Each row is a point. Examples show where two turns around zero, p and q, send a point. Where does a point land after both, in the order given? Backwards means that the second turn is done in reverse. Each puzzle has new turns, and all numbers are rounded.
In the rows, 128 means zero.

Turn p:
[139 102 147] -> [141 107 152]
[134 211 117] -> [137 204  93]
[106  92 136] -> [106  98 149]
[134 106 112] -> [130 102 118]
Turn q:
[111  94 151] -> [109  98 154]
[ 86 160 139] -> [ 82 155 121]
[177  77 103] -> [186  81 128]
[147 135 140] -> [143 140 142]
[119 174 108] -> [120 167  96]
Where do these land?
p, then q: [ 94 124 157] -> [ 91 139 151]
p, then q: [167 127 161] -> [163 144 161]
q, then p backwards: [ 69 146 120] -> [ 76 139  96]
p, then q: [170  95  91] -> [172  81 117]
q, then p: [139 148 111] -> [139 138 104]

Turn p:
[108 135  91  88] -> [115 143  97  82]
[103 131  80 142] -> [104 138  79 133]
[134 159 120 147] -> [120 159 128 148]
[111 122 153 122] -> [114 109 148 121]
[184  93 196 142] -> [187  91 188 156]
Turn q:
[ 94 132  89  67] -> [119 122  81  64]
[107 157  91 111] -> [128 155  88 104]
[117 130 159 145] -> [110 138 158 137]
[162 129 149 135] -> [154 122 155 143]
[160  92 151 182] -> [129 103 158 193]
Where do these land?
q, then p backwards: [173 125 126  81] -> [161  85 135  93]
p, then q: [110 106  61 154] -> [125 129  53 148]
p, then q: [ 77 128 162 148] -> [ 66 119 142 128]
q, then p backwards: [151 162 151 104] -> [165 139 142  95]
p, then q backwards: [130 119 140 154] -> [141 111 131 149]

Turn p:
[156 172 165 151 109 113] -> [142 157 171 159  91 128]
[132  87 126 157 103 134] -> [131  81 114 137 103 121]
[134 149 116 163 124 170] -> [131 131 111 147 104 177]
[173 157 166 117 172 105] -> [164 157 181 154 162 126]
[100  95  85  63 110 120] -> [119 124  89  56 146  94]
[131 132 105 134 117  79] -> [133 146 109 143 121  82]
[ 69 104 134 111 161 175] -> [ 75 100 120  99 168 168]
Turn q:
[144 119  82 113  82 141] -> [136 118  82 106  91 157]
[105 147 153 159 147  71] -> [121 156 159 158 120  71]
[138  98 138 133 172 124] -> [131  94 135 142 162 105]
[139 122 148 151 138 151] -> [127 117 143 155 144 147]
[117 198  92 127 119 103] -> [151 200 101 123 113 113]
[108 133 122  95 122 144] -> [115 138 122  92 136 140]
[173 105 198  90 158 106] -> [168  82 201 106 148 109]
[100 101  91 156  87 183] -> [ 75 118  81 142 111 181]
Where do these land?
p, then q: [138 120 155 144  98 159] -> [110 102 144 120 106 163]
p, then q: [134 135 112 161 124 136] -> [124 129 106 149 114 146]
p, then q: [177 152 137 123  79  83] -> [176 142 160 132  65 125]
q, then p: [114 129  92  75 181 145] -> [146 156 106 111 202 119]
q, then p: [100 123 167 169 193 175] -> [ 83 113 141 191 181 163]
q, then p: [143  97 117 117  86  77] -> [139 109 124  97  86  78]
q, then p: [ 89 140 117 107 135 122] -> [109 164 126 114 145 117]

Turn p:
[146 126 120 186  98 102 105  99] -> [161 108 121 155  83 100 101  98]
[110 168 210  60 122 148 141 142] -> [ 74 174 189  68 136 110 155 153]
[137 103  95 114  97 110 134 125] -> [138  99  85 110 118 123 138 128]
[ 96 122  81 170 117  92 130 149] -> [123  96  85 184 120 110 119 147]
[123  91 113 149 131  98  75 139] -> [150  84 117 138 145 109  77 134]
[145 159 121 117 156  91  95  78] -> [139 141 128 130 160  86 121  65]
[ 88 113  79 152 100 172 123 161] -> [111 132  76 150 104 165  93 172]
[137 144 173  88 169 157 161 113] -> [108 160 178 102 154 157 166 111]
[164 163 164  86 155 164 160 174] -> [141 185 169 101 154 148 176 168]
[125  99  89 166 107 144 120 118] -> [143 108  92 147  98 153  99 123]
[137 120 165 121 157 130 163 110] -> [120 121 172 123 135 149 161 108]
Turn q:
[170 188 130 119 139 101 100  82] -> [158 186 113  93 127  86  90 110]
[127  88 184 147 110 140 159 135] -> [125 107 195 156 108 145 139 118]
[116 108 152 166  91 111 160 173] -> [113 107 172 171 108 116 151 170]
[141 106 115 104 110  83 105  76] -> [135 120 112  89  99  81 144  86]
[106 155 164 109 113 138 147 136] -> [106 150 158 111 112 154 120 149]
[121 101  79 105 166 130  87 112] -> [130  97  72 103 163 126 131  95]
[147  86 174 149 130  84 178 165] -> [139 114 205 153 139 104 179 143]
[150 181 105 119 130 169  74 123] -> [156 145  78 112 130 143  62 139]
[ 85 108  72 160 184 122  96 105] -> [ 86 107  68 149 182 108 124  89]
[118 151 135 101 111 162 144 171] -> [129 133 133 119 120 177 126 176]
[127 136  96 128 125 169 159 131] -> [133 144 100 153 122 170 142 133]
Where do these land?
p, then q: [195 119 133 157 177 149 155 111] -> [183 167 159 159 116 156 107  90]
p, then q: [145 129 135 111 115 154  92 171] -> [158 121 124  95 149 132 111 170]
p, then q: [ 75 104 126 101 135 102  93 113] -> [ 86  88 111 101 160 116 132 101]
p, then q: [110 126 166 149 133 154 126 155] -> [119 110 160 131 127 140  93 157]
p, then q: [ 93 111 149  74  74 130 159 148] -> [ 88 103 127  94 117 165 178 170]
p, then q backwards: [155 135  66 184 136 156  95  80] -> [175 138 102 159 132 195 111  70]
q, then p: [105 127 149 104  78  43 155 114] -> [ 72 100 132 105 107  74 188 156]
q, then p: [125 168 132 113 138 117 133 105] -> [111 163 120 124 142 101 134 122]
q, then p: [150 134  95 158 167 148 142 156] -> [167 143 133 180 145 153 128 124]

Turn p:
[101 173 144 104 102 126 141 153 125] -> [ 95 167 149 106 105 118 138 150 110]
[103 133 145  98  98  57 140 140 153] -> [ 87 133 157 109 102  78 133 141 177]
[145 155 121 170 155 136 117  91 139] -> [154 155 132 174 159 141 111 109 130]
[131 156 107 103 167 147 108  93 144] -> [135 155 131 114 158 137  91  82 117]
[201  84 145 118 141 133 122 133 146] -> [181  94 132 101 150 155 157 119 166]
[112 104 151 115 100 141 109 175  36] -> [136  74 143 111  79 115 149 166  53]
[121 156  95 147  50 139 114 119 123] -> [146 173  97 146  58 121 119 140 123]
[138 113 127 104 149 103 170 129 129] -> [105 112 127 114 150 111 163 105 144]
[111  70  92 222 162 146 123 166 145] -> [138  83  56 182 178 140 106 188 135]
[117 137 153 100 157 152 136  81 140] -> [103 134 155 123 142 165 113  81 125]
Turn q:
[131  97 139 144 177 175 105 173  93] -> [138  83 138 142 189 174  89 132 122]
[128 101  93  89 143 116 152 121 161] -> [138 109  89 122 141  93 169 131 149]
[173 170  66  96 111 147 143  80 155] -> [181 168  63 103  90 132 161 105 139]
[132 166 134 151 146 103  88 167 169] -> [117 168 113 141 141 107  68 161 146]
[ 80 170 165 136  89 109 149 155  85] -> [ 74 168 179 119 126 147 143 152  83]
[101 127 153 130 107 138 180  85 127] -> [102 138 157 133 111 134 181  87 136]
[119 131 128 177 133  93 116 150  87] -> [127 132 158 162 134 117  99 144  76]
[154  96 132 125 103 154 134 165 153] -> [150 108 139 132 127 149 137 168 172]
[173 144 140 124 168  82  76  88 114] -> [157 129 124  95 119  78  63  90 108]
[ 89  78 129 106 103 161 137  96 135] -> [ 96  75 121 129 103 147 171 110 147]
Where do these land?
q, then p backwards: [127 146 120  97  91 113 137 189 116] -> [126 149 151 134 118 145 129 202 135]
q, then p: [ 77 111 128 181 117 149  92 120  71] -> [133  81 121 175  89 162 105 148  75]
p, then q: [121 158 153 138 137 111 135  90 177] -> [ 92 165 123 142 126 132  96 101 163]
p, then q: [127 154  45 171 181 158 120 111 131] -> [173 143  73 155 141 120  79  94  67]
p, then q: [126 140 149 156 123  68 136  71 136] -> [105 156 161 172  97  97 104 105 159]
q, then p: [175 156 150  99  89 149 116 176 116] -> [144 151 145  51 131 158 140 151 112]
q, then p: [134 108 139 174 153 109 102 127 158] -> [155 119 141 161 133 116  91 152 160]
q, then p backwards: [ 99  70 117  92 107 128 176 135 166] -> [149  84 147 139 116  85 191 160 126]
p, then q: [132 109 161 150 126 149 143 121  83] -> [141 104 170 154 132 159 149 119 122]
p, then q: [144 129  75  77 119 153 129 101 119] -> [148 127  90  92  86 122 152  97 103]
p, then q: [146 127 169  73 165 121 122 166 136] -> [107 105 141  69 175 115 139 117 154]

Turn p:
[143  76 167 131 122 169 170 125 160 110 155] -> [144  67 181 143  87 139 144 147 131 106 138]
[ 95 145 161 168 124 111 183 131 152 107 122] -> [ 84 133 162 159 121 105 183 145 150 127 130]
[130 104 137 188  97 140 157 136 126 160 150] -> [110 101 124 173  89 118 130 158 123 158 164]
[ 89 110 170 128 109 161 136 145 144 162 164] -> [109 112 182 132 116 156 110 173 123 153 154]
[ 86 113 154 124 101 151 146 120 167 123 116] -> [ 92 115 174 136 107 145 122 147 155 123 107]
[144 193  38 121 166  98  71 115 124 103 147] -> [139 169  48  85 189 112 112  88 159  91 163]
[136 123 178 117  89 131 173  85 130 153 152] -> [112 129 171 125  57 149 149 114 110 144 149]
[162 168  83 120 120 141  76 126 110 119  80] -> [159 176  62 129 136 136  96 116 141 105  96]
[125 136 109  89 161 130  97 125  62 132 110] -> [140 146  92 103 169 156 117 112  74 125 103]
[149 135 115 128 185 100  70 108 130 144  96] -> [160 147 110 144 182 128 104  64 134 139 118]
[149 168  53 111 177 118 135 149 124 135 100] -> [154 137  54 102 176 138 160 116 160 137 114]
[137 125 189 138 114 139 137 159 121 107 152] -> [147 136 176 143 112 110 140 168 101 116 140]
[155 135  77  82 132  70  81 158 121 132 106] -> [163 150  84  72 159  88  99 103 135 152  97]
[ 91  62 162 148  94 135 162 109 122 104 142] -> [ 77  74 172 147  90 114 127 141  97 113 120]
Turn q:
[146  83 137 166  85 128 107 102  74 103 152] -> [136  87 137 182  85 104 106 119 124 128 185]
[124  93 157 120 119 102 133  99 131  93 158] -> [120 117 147 118 107  77 123 110 155 112 156]
[169 134 131 126 185 139 157 143 150 125 118] -> [162 150 119 108 152 136 183 136 125  99 127]
[115  85  94 138  82 121  74 135  79  78 177] -> [114  92 107 150  93 118  45 137 130 109 196]
[126  99 154  80 126 152 152 120  84 145 149] -> [134  87 173  88 114 146 140 120 130 149 163]
[ 94 146 145 109 157 152 161 130 143 109  99] -> [ 93 123 139  99 148 143 163 109 120 102  98]
[ 92 184  93 194  89 127 127 167 139 164 132] -> [ 74 161  85 186 152 157 114 158 124 177 111]
[ 76 124  83 185  61 139 109 187 171 168  93] -> [ 82 125  71 191 119 178  96 166 174 158  68]
[137 149 125 116 167 146 119  89 146 142 104] -> [160 140 134 118 158 133 138  88 110 123  97]
[131 142 126 102 165  96 160 126 115 148  83] -> [141 117 123  87 136 111 164 142  91 142  89]
[176 183 111  96 138 127 163 117 169 143 104] -> [154 197 117  94 118 143 166 112 106 140  94]
[150 112 167 129  95 116  66 137  92 100 155] -> [139 122 177 159 101 108  75 155 123 105 167]
[128 129 141 104 195 116 136 111 172 145 141] -> [156 146 135  84 181 105 150 113 153 119 112]
Where do these land?
p, then q: [146 110 157 151  98 150 124 131 116 119  63] -> [121 122 114 195 100 131 137 146 102 123  94]
q, then p: [154 181 143 174 114 101 138 148 134 133 121] -> [109 168 100 153 143 113 167 162 127 154 142]
q, then p: [155 137  64 108 148 135 119 159 103 173 155] -> [189 118  84  99 141 168 110 150 121 141 156]
p, then q: [ 72 145 147  86 200  70 152 110 163 102  59] -> [121 109 154  91 170  96 209  72 113 115  48]
p, then q: [168 165 128 127 149 121  96 109 146 130 137] -> [151 182 129 130 134 116 128  95 116 124 148]
p, then q: [135 153 148 109  82 147 154 122 116 127  96] -> [ 92 143 135 143  90 164 134 132 107 138 103]
q, then p backwards: [156 131  91 123  56 137  81 140 144 130 145] -> [151 144 130 141  71 167  81 110 138 172 116]
p, then q: [126 105 117 143 127 179 151 112 144 145 136] -> [124 109 120 154 117 159 127 119 174 115 146]
q, then p: [118  98 138  63 192 115 153  78 134 155 139] -> [168 106 164  74 115 149 151  56 118 146 103]
q, then p: [ 70 124 142 165 172 151  99 147 100 112 168] -> [122  81 158 143 206 122 124 124 112 104 158]
q, then p: [105 170 109 174 115  76 100 164  70 123 120] -> [108 134  85 143 189  93 104 169  82 164 135]
q, then p: [117 100 125  80 155 126 123 164 132 130 147] -> [166 111 156  84 144 135 116 140 139 116 111]
q, then p: [103  50 148 131  75 143 130 121 166 133 166] -> [112 102 182 135  98 113  83 118 203 131 147]
p, then q: [166 122 136 158 109 140 173  88 123  80 141] -> [ 84 126 107 146  67 101 141 111 136 122 163]

Turn p:
[152 152 164 120 151 158 137 110 129 161  98] -> [136 160 150 122 132 155 119  86  99 140  94]
[ 55  88 126 119 112 142 133 133 162 114 128] -> [ 71 101 128 114 153 155 138 148 163  89 137]
[123 152 161 135  93 117 119  70 124 205 116] -> [ 87 112 171 139 111 133  74  79 114 178 107]
[132  75 191 130 193 117 127  82 156 128 126] -> [149  78 148  80 166 168 170  72 116 142 125]
[120 139 109  86 145 119 110 103 116 167 181] -> [110 118 111  79 113 130  96 149  94 171 144]
[134  65 106 129 156 112 108 159 142 117 140] -> [162  84  88 113 125 154 151 152 152 117 133]
[144 121  88 121  88  89 150 159 153  98 107] -> [139 134 112 131  98  85 133 138 194  99 125]
[ 86 133 133 138 116 117 119 125 141 106 192] -> [107 106 150 115 158 116 124 172 134 137 177]
[142 120 100  65 109 122 112 104  74  97 170] -> [113 115 110  95  71  86 142 158  74 120 158]
[188 163  87 177 105 170 132 141 131  71  62] -> [178 192 113 201 112 107 126  90 140  63 145]
[146 160 142 139 123 172 157 108 148 115 111] -> [129 182 159 135 134 138 129  94 125 110 141]
[105 174 137 147 112 112  96 200 125 131 117] -> [143 134 135 167 163 105  91 183 139 119  87]
[133 118 165 146 137 112 121 186  94 185 164] -> [149 108 144 149 129 155 132 184 120 192  87]
[132 132  85 140 151 133 168 113  96  97  80] -> [119 165  74 152 129 105 167  89 127 115 130]
Turn q:
[148 148  99 118 124 139 116 141  81 153 180] -> [147 169 121 111 118 141 127 167 121 141 185]
[163 108  92 106 128 103  97 169  88 128 149] -> [119 149 100  77 124 101 104 151 143 121 180]
[ 94 138 160  85  92 130 141 152 191 109 134] -> [ 88 125 170 142 108 151 146 101 194 136 104]
[ 99  98 121 141  78  97 183 104  93 117  54] -> [ 98 101  93  91  96 105 186 116  82 135  62]
[141 129 148 129 172 153 101 171  98 131 179] -> [151 133 163 132 151 112 118 166 141 105 194]
[175  99 104 194 156 165 153  96 129 143 131] -> [183  76  80 154 154 135 113 158  97 149 130]
[152 126 151 112 120 142  67 126 104 140 143] -> [136 137 143  99 129 161 101 133 123  83 163]
[103  88 104 170 145 122 137  82 130 168 105] -> [119  92 108 134 156 130 120 113  59 165 116]
[128 189 145  87 125 126 113 195 159 137 127] -> [113 181 183 125 123 125 104 152 190 125 108]
[126 157 177 107 145  98 157 113 180 115 135] -> [155 130 171 155 110 117 126  73 163 140 100]
[ 79 146 145 145  85  98 118 108 157  73  97] -> [ 75 127 124 168  84 126 141  87 124  94  83]
[129 110  92 142 165 162 153  80 125 121 100] -> [152 115  81 147 182 131 151 118 100 139 110]
Where do these land?
p, then q: [125 147 170 109 107 102 123 114 131 185  96] -> [107 115 153  98 143 149 114  99  87  99  87]
q, then p: [154 153 135 121 100 144 114 167 134 120 158] -> [146 140 162 126 134 137 104 162 154  98 137]
p, then q: [156 112 125 142 112 133 116 140 183 148 150] -> [136 106 137 132 131 174  99 132 170 112 137]
p, then q: [141 138 141 183 138  78 176 132  99 139 127] -> [158 109 144 131 120 118  92 128  93 192  96]
p, then q: [162 137 117 129 163 142 179 103 118 131  81] -> [166 169  99 145 119 154 145 111 100 150  89]
q, then p: [111  85 123  97 180 164  82 177 126 102 186] -> [154 110 140  68 194 147 146 173 137 156 183]
p, then q: [ 72  76 100 134 140 157 106 184  81 101 127] -> [ 91 107  89 154 155  73 167 193 146 142 136]
q, then p: [133 135 183 102  69 127 139  79 161 134 129] -> [ 95 143 175 139  89 162 132  79 117  84 139]
q, then p backwards: [137 133 131 102 112  96 110 105 153 105  99] -> [134 129 115 107 128 129 136 108 150 146  73]
q, then p: [115 106  72 144 166 155  95  94  62 100 115] -> [135 157  52 127 143  91 166 159  99 155 167]
p, then q: [106 184 137 203 151 105 176 113 120 138  90] -> [167 142 147 180 150 109  83 105  62 165 101]
p, then q: [125 129 102  71  98 134 122 128 167 133 177] -> [ 83 154 155 108 114 153 131 121 184 113 156]

Turn p:
[159 129 135 108 104 156 132 126 128 138 176 109] -> [133 125 126 139 120 173 155 142 142 112 144 169]
[130 153 162 149 116 134 164 172 125 163 159 133] -> [142 156 145 135 118 103 153 191 144 117 133 156]
[113 122 183 136 121 157  83 155 137 190 159 119] -> [ 95 127 198 123 134 153 115 191 143 131 138 157]
[127 129 166 104 118 144 146 137  86 148 136 118] -> [140 106 146 121 115 144 167 171 122 118 113 125]
[146 129 167 119 119 145 125 176 124 149 100 105] -> [155 131 155 117 122 147 112 178 150 102 122 107]
[165 112 189 154 141 127 114 153  89 132 160 133] -> [138  95 166 161 119 118 120 172 104  81 125 159]
[137 155  92 171 114 135 136  62 150  67  87 152] -> [120 158  86 165 139 114 115  46 136 134  67 120]
[125 147 110 128 137  84 130  82 157  70 102  96] -> [125 131 119 139 128 109 136  39 147 112 135  88]
[139 141 100 136  66  72 120  82 119  84  96 156] -> [121 143 101 124  58 114 117  51 116 124  86 123]
[ 85 118  84 141 103 117 129 101 132  31 102 135] -> [ 75 147  60 134 122 116 125  64 107 108 106  79]
[138 173 132 132 142 136  87 181  98 144 155 120] -> [147 169 175 126 137 145 126 158  82 106 151 140]
[116  96 114  58 188 148 146 131 175 168 127 179] -> [142  85 103  50 194 119 119 142 146 173 147 157]
[123 122  92 171  99  75 131 116 146  71 120 115] -> [104 153  93 159  87  95 109  71 130 111 142 104]
[ 87 110 118  99 186 137 142 116 118 192 129 125] -> [133  91 146 104 167 121 151 155 121 199 153 116]
[131  83  77 114 165 152 135 130 138 173 110 125] -> [150 102 100 122 158 147  99 145 131 191 157 119]
Turn q:
[106  86 138 127 149 156 157 171 159 109 120 170] -> [172 127 118 142 199 113 137 142 148 101 151 130]
[124 149 129 124  85 115  69 107  57 161  77 133] -> [ 68 127 185  91  93 115 100 175 118 125  81 110]
[ 96 144 111 112 138 100 144 165 117 131 177 159] -> [105 136  95 111 152  81 120 106 115 116 156 166]
[157 131  96 132 124 152 170 178 119 121 157 123] -> [124 150  71 137 165 126 149 140  99 160 137 128]
[102 136 116  91 140 157 144  41 135 146 109  72] -> [125 126 180 111 112 190 153  81 167 169  96 157]
[134 118  94 112 122 131 136 133 186 115 148 159] -> [162 111  76 127 138 137 133 133 142 108 125 168]
[156 147 115 126 153 111 161 152 151  94 115 140] -> [169 151  91 127 125 103 164 119 120 120 122 119]
[155 119 187 109 167 163 120 125 152  97 137 148] -> [203 128 148 113 132 144 123 133 119 126 179 114]
[109 114 152 128 166 155 111 136 170  59 112 100] -> [176 124 129 115 150 169 144  91 143  86 148  78]
[128 127  80 161  94 112 163 109 100 113 174 149] -> [ 89 102 103 158 134 120 159 125  74 126 116 173]
[116 160 146 176 124 120  88  94 103 189  94 118] -> [ 93 158 187 156  85 130  76 133 128 124  92 121]
[134  85 116 122 128  78 185 154 128 121 157 155] -> [131  93  91 155 150  64 162 124 130 141 149 148]
[131 163 193 136  73 133  68 104 116 166  85  64] -> [ 76 153 184 123  53 176  99 162 163 132 135  77]
[144 113 120 136 129 109  74 123  99 170 127 102] -> [ 99 105 137 125 104 123  73 129 126 155 103 101]
Where do these land?
p, then q: [161 170 109 182 156 119 122 110 183 138 162 174] -> [166 140 149 137  76  81  90 120  93  86 113 173]
p, then q: [111  61  62 139 103  80 127  91 133 162 132 156] -> [ 63  81 128 139 123 126  72 153 154 141  97 187]
p, then q backwards: [169  91  94 126 150 115 104 151 147  77 151  72] -> [102 114 170 164 135 133 102 154 175  98 191 118]
p, then q: [123 180 166 130  85  88  96 146  92 112 125 137] -> [ 99 141 162  99  95 128 188 160 123 104 158 108]
q, then p: [139 104 123 124  95 149 123 167 139 131 103  54] -> [119 160 125 142 164 159 131 149 172 160 171  93]
q, then p: [108  64 144 132 180  89 114 147  88 150 140 154] -> [112  62 180 137 108  95  99  98 117 126 170 125]
q, then p: [ 95 131 129 131 149 194 137 147 142 116 138 160] -> [156 124 136 133 194 124 133 119  93 103 124 151]
p, then q backwards: [126 119 128 156 145 169 150 122 116 112 108 128] -> [139  99  99 161 125 140 138 153 133 133 111 127]
q, then p: [138 160 168 107 157 153  95 132 128 108 108 155] -> [158 125 149 110 123 165 148 119 122  70 130 144]
q, then p: [183 158 134  97  59 158 146 175 113 137 128 124] -> [152 192 113  90 125 138 152 190 112 143 174 125]
p, then q: [116 154 147  94 156 143 123  78 107 146 146  98] -> [158 137 171 163 153 128 150 123 139 169 157 137]
p, then q: [ 78 132 122 101 116  68 152 125  95 139  83  98] -> [ 73 116 119 133  95 141 164 125 176 186 145 119]
q, then p: [116 140 137 145 114 140 176  72 183 136 139 154] -> [128 148  94 151 138  95 111 141 137 115  72 185]
